Every row gives one point. The points of each table are mixes of a few directions, plus a little noise. How many directions does each table use, and how many do they share? Where both have some left over, give the other angles between the two spaces (their principal angles), to ten degrees, smallest first.

First (5 x 3):
[[ 0.09  0.29 -0.55]
 [-0.10 -0.35  0.67]
 [-0.01 -0.02  0.04]
 [-0.06 -0.22  0.41]
 [ 0.09  0.30 -0.57]]
Second:
[[ 0.05  0.14 -0.28]
 [-0.15 -0.52  0.99]
 [ 0.02  0.08 -0.15]
 [ 0.06  0.19 -0.37]
 [ 0.03  0.10 -0.19]]
Directions: first 1, second 1, shared 1

First, 7 rows:
[[-0.62  0.35 -0.41  0.93]
 [ 0.23 -0.13  0.15 -0.34]
 [ 0.29 -0.16  0.18 -0.42]
 [ 0.31 -0.18  0.21 -0.47]
 [-0.16  0.09 -0.10  0.23]
 [-0.27  0.15 -0.18  0.40]
 [ 0.22 -0.12  0.14 -0.33]]
Second (7 x 4):
[[ 0.11 -0.31 -0.06 -0.22]
 [ 0.23 -0.38  0.01 -0.40]
 [-0.26  0.44 -0.01  0.46]
 [ 0.11 -0.17  0.01 -0.19]
 [-0.50 -0.17 -0.57  0.64]
 [-0.09  0.19  0.02  0.16]
 [ 0.40  0.40  0.60 -0.45]]
Directions: first 1, second 2, shared 1

First, 7 rows:
[[-0.24  0.33 -0.25  0.16 -0.04 -0.24  0.09  0.13]
 [ 0.34 -0.48  0.35 -0.23  0.06  0.35 -0.13 -0.19]
 [ 0.58 -0.80  0.60 -0.38  0.10  0.59 -0.21 -0.31]
 [-0.46  0.63 -0.47  0.30 -0.08 -0.47  0.17  0.25]
 [-0.38  0.53 -0.40  0.25 -0.07 -0.39  0.14  0.21]
 [ 0.35 -0.48  0.36 -0.23  0.06  0.36 -0.12 -0.19]
 [-0.19  0.26 -0.20  0.12 -0.03 -0.19  0.07  0.10]]
Second:
[[-0.71 -0.06  0.12  0.06  0.39  0.45  0.19  0.02]
 [-0.49 -0.07  0.15  0.09  0.24  0.26  0.18  0.16]
 [ 0.49  0.00 -0.04 -0.21 -0.16 -0.47 -0.21  0.11]
 [ 0.22 -0.13  0.31  0.29 -0.33 -0.35  0.22  0.66]
 [-0.24  0.15 -0.39 -0.44  0.43  0.37 -0.33 -0.80]
 [-0.24 -0.15  0.22 -0.18  0.26 -0.20  0.01  0.45]
 [-0.21 -0.03 -0.04 -0.36  0.36 -0.04 -0.18 -0.05]
 [ 0.19  0.05  0.00  0.36 -0.35  0.10  0.17 -0.03]
 [ 0.99  0.23 -0.33  0.37 -0.84 -0.10 -0.06 -0.50]]
Directions: first 1, second 3, shared 0; angles 80

First (11 x 11):
[[ 0.67  1.22  0.27 -1.12  0.28  0.32 -0.06 -0.28  0.29  0.24  0.29]
 [-0.59 -0.22 -0.18  0.42  0.16  0.00 -0.37 -0.05  0.12  0.05  0.14]
 [ 0.03  0.53  0.07 -0.18  0.30  0.46  0.13 -0.44 -0.07  0.14  0.04]
 [-0.33 -0.01 -0.48  0.12 -0.12  0.13 -0.04  0.42 -0.18 -0.19  0.21]
 [ 0.31 -0.24  0.24 -0.12 -0.16 -0.35  0.16  0.49 -0.15 -0.03 -0.15]
 [-0.34 -0.76  0.22  0.58  0.03 -0.40 -0.05  0.39 -0.19  0.04 -0.22]
 [ 0.11  1.12 -0.28 -0.66  0.27  0.69  0.03 -0.17 -0.04  0.05  0.39]
 [-0.08 -0.35  0.25  0.29  0.07 -0.19 -0.06 -0.18  0.07  0.10 -0.18]
 [ 0.01 -0.42 -0.06  0.19 -0.29 -0.35 -0.21 -0.13  0.33 -0.09 -0.06]
 [-0.18 -0.44 -0.10  0.43 -0.14 -0.03  0.21  0.08 -0.25 -0.13 -0.18]
 [ 0.39 -0.41  0.07  0.07 -0.42 -0.28  0.25 -0.14  0.07 -0.16 -0.27]]
Second, 8 rows:
[[ 0.09 -0.06  0.03  0.06 -0.03  0.05 -0.10 -0.03 -0.05  0.08  0.05]
 [-0.42 -0.26  0.05  0.27  0.13 -0.23  0.66  0.03 -0.14 -0.27 -0.49]
 [-0.09  0.40  0.09 -0.41  0.22 -0.23 -0.36 -0.21  0.63  0.08  0.16]
 [-0.62 -0.01  0.24  0.01  0.41 -0.53  0.43 -0.23  0.44 -0.21 -0.48]
 [ 0.36 -0.35  0.41  0.36  0.02  0.17 -0.68 -0.36 -0.06  0.54  0.20]
 [ 0.13 -0.26 -0.12  0.27 -0.21  0.23  0.24  0.21 -0.50 -0.07 -0.05]
 [ 0.34  0.14 -0.69 -0.15 -0.56  0.50  0.39  0.69 -0.71 -0.35  0.24]
 [ 0.21  0.38 -0.01 -0.39  0.02  0.03 -0.57 -0.10  0.39  0.20  0.39]]
Directions: first 5, second 3, shared 2; angles 90

First (9 x 12):
[[-0.46 -0.58 -0.19  0.08  0.27  0.30 -0.26 -0.18  0.01 -0.18  0.02 -0.03]
 [ 0.19 -0.35  0.09  0.34 -0.53 -0.52  0.31  0.48 -0.32 -0.30 -0.04 -0.17]
 [-0.10  0.39 -0.06 -0.85  0.13  0.12 -0.54 -0.43 -0.10  0.35 -0.12  0.29]
 [ 0.27  0.43  0.38 -0.54 -0.08  0.43 -0.13 -0.82  0.14  0.23  0.01  0.42]
 [ 0.19  0.17 -0.29  0.26  0.35  0.09  0.17  0.38 -0.17 -0.24 -0.22 -0.34]
 [ 0.39  0.10 -0.14  0.16 -0.77 -1.05  0.58  0.39  0.24 -0.29 -0.11  0.35]
 [-0.04  0.26  0.61  0.12  0.18  0.48 -0.17  0.14 -0.19  0.65  0.42 -0.49]
 [-0.14  0.04 -0.35  0.22  0.30 -0.04  0.12  0.13  0.36 -0.09 -0.01  0.03]
 [-0.30 -0.45 -0.06  0.21  0.15  0.20 -0.09 -0.06  0.04 -0.13  0.07 -0.07]]
Second (9 x 12):
[[ 0.03 -0.48  0.30  0.00  0.22  0.39  0.09  0.30  0.23  0.15  0.45 -0.48]
 [-0.10  0.40 -0.03  0.20 -0.04 -0.17 -0.22 -0.38  0.13  0.63  0.27 -0.02]
 [-0.03 -0.02 -0.21  0.15 -0.21 -0.29  0.04  0.03 -0.37 -0.17 -0.18  0.19]
 [ 0.01  0.19  0.01  0.05  0.42  0.62  0.09 -0.28  0.13  0.43  0.45  0.10]
 [ 0.05  0.45 -0.14 -0.09  0.31  0.37  0.05 -0.41  0.14  0.59  0.44  0.33]
 [ 0.22 -0.60 -0.16 -0.49 -0.27 -0.29  0.34  0.71 -0.35 -0.98 -0.50  0.21]
 [-0.14 -0.24 -0.11  0.35 -0.61 -0.85 -0.14  0.24 -0.47 -0.42 -0.50 -0.14]
 [-0.17  0.30  0.09  0.43  0.28  0.42 -0.12 -0.43  0.01  0.12 -0.04 -0.03]
 [ 0.13  0.00  0.26 -0.60 -0.09 -0.21 -0.12  0.23  0.54 -0.35 -0.40 -0.16]]
Directions: first 6, second 5, shared 2; angles 30, 90, 90

First:
[[ 0.24  0.19 -0.39 -0.23 -0.14 -0.66  0.26 -0.54 -0.40  0.19  0.10 -0.32
  -0.82  0.14  0.36  0.02  0.33 -0.19]
 [ 0.07  0.02  0.05 -0.07 -0.08 -0.12  0.11 -0.10 -0.06  0.07  0.09 -0.02
  -0.19 -0.02  0.13  0.04 -0.02  0.00]
 [ 0.00  0.24 -1.06  0.01  0.23 -0.48 -0.25 -0.34 -0.36 -0.06 -0.39 -0.55
  -0.38  0.39 -0.15 -0.21  0.78 -0.37]
 [-0.08  0.07 -0.45  0.09  0.18 -0.03 -0.23  0.00 -0.06 -0.10 -0.24 -0.19
   0.08  0.16 -0.21 -0.13  0.31 -0.14]
 [-0.27 -0.12  0.04  0.27  0.25  0.58 -0.40  0.50  0.32 -0.25 -0.26  0.16
   0.80 -0.02 -0.47 -0.11 -0.09  0.08]
 [ 0.08 -0.04  0.29 -0.09 -0.15 -0.05  0.19 -0.05  0.00  0.10  0.20  0.10
  -0.15 -0.10  0.20  0.10 -0.20  0.09]
 [-0.14 -0.38  1.33  0.13 -0.15  0.92  0.08  0.69  0.62 -0.07  0.35  0.77
   0.92 -0.50 -0.07  0.20 -1.02  0.51]
 [ 0.20 -0.03  0.49 -0.20 -0.30 -0.18  0.41 -0.19 -0.05  0.21  0.39  0.15
  -0.39 -0.18  0.41  0.18 -0.31  0.13]
 [-0.08  0.04 -0.31  0.08  0.14  0.02 -0.19  0.04 -0.02 -0.09 -0.19 -0.12
   0.12  0.12 -0.18 -0.10  0.21 -0.09]]
Second, 9 rows:
[[ 0.37 -0.41  0.00 -0.58  0.09  0.19 -0.03  0.41  0.14  0.19 -0.28  0.48
  -0.30  0.34  0.08 -0.08  0.27 -0.03]
 [-0.53 -0.53  0.35  0.18 -0.07 -0.01  0.04 -0.19  0.51 -0.60  0.08  0.04
  -0.10 -0.31  0.83 -0.13  0.88  0.26]
 [-0.13  0.64 -0.07  0.67 -0.30 -0.39  0.11 -0.04 -0.35 -0.56  0.14 -0.17
   0.22 -0.40 -0.28  0.20 -0.13  0.18]
 [ 0.46  0.63 -0.30  0.01 -0.01 -0.10  0.02  0.20 -0.53  0.30 -0.07 -0.03
   0.13  0.17 -0.78  0.18 -0.74 -0.18]
 [ 0.21  0.03 -0.27 -0.19 -0.19  0.05 -0.23 -0.19 -0.17  0.43  0.17  0.53
   0.09  0.08 -0.39 -0.23  0.18  0.48]
 [ 0.07 -0.51  0.03 -0.47  0.04  0.25 -0.15  0.24  0.22  0.43 -0.15 -0.01
  -0.26  0.26  0.18 -0.06 -0.05 -0.18]
 [-0.03 -0.49  0.31 -0.36  0.58  0.27  0.21 -0.23  0.50 -0.14 -0.11  0.27
  -0.06  0.21  0.64 -0.22  0.64 -0.14]
 [ 0.14  0.41 -0.25  0.17 -0.32 -0.15 -0.12  0.20 -0.41  0.21  0.03 -0.18
   0.05 -0.04 -0.56  0.17 -0.59  0.00]
 [-0.56  0.24  0.22  0.58  0.17 -0.09  0.16 -0.40  0.09 -0.27  0.18 -0.92
   0.24 -0.31  0.27  0.17 -0.46 -0.39]]
Directions: first 2, second 5, shared 0; angles 80, 90

First:
[[ 0.22 -0.59  0.92 -0.20  0.12 -0.33  0.09  0.89 -0.25  0.52  0.16  0.38
  -0.12  0.15 -0.53 -0.59  0.22 -0.82  0.45 -0.23]
 [-0.10  0.22 -0.47  0.08  0.03 -0.06  0.12 -0.14  0.31 -0.18  0.09 -0.02
   0.31 -0.24  0.21  0.29 -0.26  0.15 -0.28 -0.02]
 [ 0.02 -0.19  0.38 -0.02 -0.07  0.06 -0.08  0.02 -0.21  0.19 -0.07  0.01
  -0.17  0.16 -0.14 -0.13  0.16 -0.06  0.19 -0.03]
 [-0.23  0.09 -0.31  0.16 -0.06 -0.08  0.18 -0.27  0.38  0.03  0.13  0.03
   0.51 -0.28  0.21  0.51 -0.39  0.19 -0.31 -0.23]
 [ 0.11  0.12 -0.24 -0.08  0.16 -0.14  0.07  0.33  0.11 -0.18  0.09  0.07
   0.03 -0.11  0.00 -0.17 -0.03 -0.20 -0.06  0.09]
 [ 0.33  0.92 -1.42 -0.17  0.36  0.07 -0.12  0.15  0.19 -1.17 -0.08 -0.27
  -0.34 -0.15  0.40 -0.35  0.11  0.19 -0.36  0.79]
 [ 0.03  0.24 -0.17  0.02 -0.10  0.38 -0.29 -0.50 -0.28 -0.29 -0.29 -0.32
  -0.46  0.24  0.15 -0.03  0.27  0.47  0.04  0.34]
 [-0.08  0.21 -0.50  0.06  0.08 -0.16  0.19  0.03  0.38 -0.17  0.16  0.05
   0.39 -0.31  0.18  0.25 -0.32  0.02 -0.30 -0.06]
 [-0.03 -0.07 -0.01  0.00  0.06 -0.20  0.17  0.24  0.20  0.10  0.16  0.16
   0.28 -0.17 -0.04  0.06 -0.18 -0.21 -0.07 -0.17]
 [-0.25 -0.18  0.43  0.19 -0.36  0.39 -0.21 -0.83 -0.28  0.32 -0.25 -0.23
  -0.14  0.26  0.06  0.41  0.08  0.55  0.10 -0.13]
 [-0.02 -0.78  1.40 -0.02 -0.24  0.07 -0.13  0.08 -0.56  0.84 -0.11  0.15
  -0.30  0.43 -0.49 -0.23  0.33 -0.29  0.59 -0.35]]
Second, 9 rows:
[[-0.02  0.30 -0.57  0.02 -0.37  0.14 -0.29 -0.45 -0.11 -0.49 -0.19 -0.09
  -0.51  0.02  0.46  0.07  0.08 -0.02  0.10  0.63]
 [ 0.38  0.18 -0.27 -0.41 -0.26  0.17 -0.22  0.11 -0.15 -0.12 -0.04 -0.58
  -0.09  0.43  0.54  0.49  0.38 -0.40  0.33 -0.10]
 [-0.43 -0.19  0.01  0.28 -0.32 -0.09 -0.15 -0.31 -0.18  0.25 -0.19  0.11
   0.21 -0.18  0.13 -0.13 -0.22  0.28 -0.20 -0.14]
 [ 0.55 -0.03  0.05 -0.42  0.16  0.15  0.00  0.35  0.10 -0.05  0.30 -0.19
  -0.33  0.72 -0.32  0.46  0.40 -0.35  0.23 -0.41]
 [-0.42 -0.10  0.02  0.56  0.08 -0.03  0.08 -0.41  0.03 -0.02 -0.15  0.55
  -0.05 -0.31 -0.34 -0.38 -0.52  0.40 -0.34  0.11]
 [ 0.71  0.27 -0.06 -0.72  0.15 -0.09  0.39  0.91  0.37 -0.32  0.69 -0.62
   0.32  0.37 -0.14  0.36  0.35 -1.07  0.07 -0.77]
 [-0.06  0.07  0.15  0.15  0.30  0.06  0.02 -0.08 -0.09  0.09 -0.31  0.11
   0.00 -0.33  0.19 -0.18 -0.08  0.34  0.17  0.59]
 [-0.55 -0.45  0.52  0.15  0.03 -0.42  0.09  0.07  0.11  0.43  0.26  0.53
   0.19 -0.51 -0.53 -0.57  0.02  0.59 -0.29  0.15]
 [-0.17 -0.04  0.16  0.40  0.24  0.09  0.08 -0.19 -0.11  0.22 -0.36  0.18
   0.24 -0.20  0.00 -0.12 -0.42  0.25 -0.07 -0.08]]
Directions: first 3, second 6, shared 0; angles 30, 30, 50

First:
[[ 0.46  0.15  0.06 -1.15 -0.11 -0.32  0.48  0.35  0.11  0.19  0.07 -0.14
  -0.54  0.03 -0.47 -0.07 -0.42  0.26  0.10  0.06 -0.08 -0.27  0.30 -0.21
  -0.25 -0.11  0.71 -0.11  0.27 -0.20 -0.27  0.15]
 [ 0.00  0.46  0.07 -1.39 -0.08 -0.21  0.80  0.14  0.19 -0.03  0.42 -0.09
   0.09  0.20 -0.44 -0.08 -0.37 -0.02 -0.21  0.24 -0.17  0.22  0.39 -0.13
   0.11 -0.07  0.92  0.44  0.32 -0.33 -0.68 -0.01]
 [-0.36  0.31 -0.01  0.63  0.18  0.46  0.19 -0.14 -0.21 -0.29  0.25  0.38
   0.45  0.12  0.37  0.02  0.33 -0.29 -0.21  0.00 -0.26  0.22 -0.02 -0.02
   0.16 -0.14 -0.38  0.08 -0.22  0.09 -0.01  0.10]
 [ 0.49 -0.17 -0.01  0.38  0.03  0.05 -0.16  0.27 -0.20  0.19 -0.27  0.13
  -0.68 -0.13  0.07  0.02  0.02  0.25  0.30 -0.21 -0.08 -0.59 -0.05 -0.16
  -0.45 -0.18 -0.31 -0.71 -0.13  0.17  0.46  0.32]
 [ 0.24 -0.18 -0.01  0.37  0.01  0.02 -0.23  0.10 -0.11  0.10 -0.22  0.04
  -0.35 -0.11  0.07  0.02  0.05  0.14  0.18 -0.14  0.02 -0.32 -0.09 -0.04
  -0.23 -0.06 -0.27 -0.40 -0.10  0.13  0.32  0.13]
 [-0.42 -0.39 -0.08  1.47  0.09  0.27 -0.83 -0.40 -0.10 -0.12 -0.27  0.06
   0.49 -0.12  0.53  0.08  0.48 -0.20  0.00 -0.12  0.23  0.21 -0.45  0.29
   0.24  0.21 -0.93  0.02 -0.33  0.28  0.48 -0.23]
 [ 0.43  0.02  0.05 -1.16 -0.15 -0.42  0.32  0.29  0.18  0.24  0.00 -0.26
  -0.51 -0.01 -0.51 -0.06 -0.45  0.28  0.12  0.07  0.03 -0.23  0.25 -0.14
  -0.21 -0.02  0.71 -0.05  0.30 -0.21 -0.26  0.06]
 [-0.16  0.10 -0.01  0.45  0.10  0.23  0.02 -0.08 -0.12 -0.14  0.08  0.19
   0.20  0.04  0.22  0.01  0.19 -0.13 -0.08 -0.02 -0.11  0.07 -0.05  0.00
   0.06 -0.07 -0.27 -0.01 -0.14  0.08  0.06  0.05]
 [ 0.07 -0.64 -0.07  0.65 -0.09 -0.19 -0.87 -0.15  0.07  0.19 -0.48 -0.28
  -0.13 -0.23  0.09  0.05  0.08  0.14  0.23 -0.13  0.42 -0.12 -0.35  0.23
  -0.02  0.27 -0.45 -0.15 -0.08  0.17  0.45 -0.23]
 [-0.73  0.33  0.00 -0.25  0.03  0.12  0.29 -0.39  0.17 -0.34  0.43 -0.01
   1.00  0.23  0.06 -0.01  0.09 -0.42 -0.44  0.27 -0.02  0.80  0.06  0.18
   0.60  0.16  0.25  0.89  0.07 -0.18 -0.58 -0.35]]
Second:
[[-0.09 -0.27  0.74  0.51 -0.12 -0.10 -0.07  0.49 -0.56 -0.17  1.05  0.32
   0.27  0.40  0.13  0.62 -0.88 -0.11  1.07  0.46  0.32 -0.14  0.36 -0.94
  -0.19  0.60 -0.81 -0.53 -0.13  0.77  0.03 -0.81]
 [-0.18  0.03  0.12 -0.02 -0.07 -0.24  0.23  0.07 -0.07  0.16 -0.17  0.08
   0.34  0.23  0.05  0.16 -0.38 -0.05 -0.11 -0.13 -0.12  0.02 -0.11 -0.02
   0.04 -0.07  0.17  0.04 -0.13 -0.12 -0.09 -0.23]
 [ 0.14  0.09  0.14  0.80 -0.52  0.13 -0.06 -0.10 -0.28  0.19 -0.59 -0.20
  -0.18  0.18 -0.35  0.21 -0.45 -0.07 -0.53 -0.20 -0.02 -0.02  0.11 -0.05
  -0.18 -0.07  0.18 -0.37 -0.47  0.16  0.41  0.22]
 [ 0.44 -0.15 -0.06  0.41  0.31  0.53 -0.16  0.01  0.24 -0.13 -0.47 -0.09
  -0.47 -0.21  0.44  0.13  0.95  0.66 -0.27  0.28  0.05 -0.48 -0.12  0.09
  -0.26 -0.07 -0.34 -0.18  0.02 -0.06  0.01  0.11]
 [-0.18  0.22 -0.44 -0.62  0.07 -0.14  0.07 -0.05  0.19  0.14 -0.11 -0.16
   0.04 -0.16 -0.18 -0.47  0.31 -0.14 -0.24 -0.06 -0.22  0.23 -0.12  0.40
   0.26 -0.14  0.38  0.42  0.34 -0.28 -0.14  0.21]
 [-0.29  0.17 -0.48 -0.45  0.08 -0.39  0.07  0.03  0.04  0.35 -0.30  0.03
   0.15 -0.11 -0.08 -0.51  0.05 -0.27 -0.12 -0.43 -0.39  0.15 -0.36  0.45
   0.23 -0.31  0.32  0.24  0.19 -0.33  0.08  0.23]
 [ 0.17  0.14  0.07  0.29 -0.25  0.43 -0.05  0.13 -0.06 -0.04 -0.07 -0.40
  -0.27  0.06 -0.24  0.16  0.28  0.29 -0.37  0.63  0.14 -0.05  0.32 -0.15
  -0.07  0.31 -0.03 -0.04  0.11  0.30 -0.08 -0.10]
 [ 0.27 -0.42  0.31 -0.68  0.73  0.18  0.06 -0.48  0.68 -0.77  0.62  0.45
   0.12 -0.29  0.73  0.25  0.49  0.32  0.52 -0.04  0.41 -0.08 -0.03 -0.08
  -0.05 -0.08 -0.18  0.35 -0.02 -0.45 -0.53 -0.05]
 [-0.26  0.22 -0.38 -0.26 -0.25 -0.35 -0.12 -0.10 -0.17  0.27  0.03 -0.05
   0.00 -0.11 -0.49 -0.54 -0.37 -0.62  0.06 -0.51 -0.21  0.38 -0.05  0.29
   0.21 -0.15  0.32  0.08  0.06 -0.03  0.32  0.45]]
Directions: first 3, second 6, shared 1; angles 80, 90
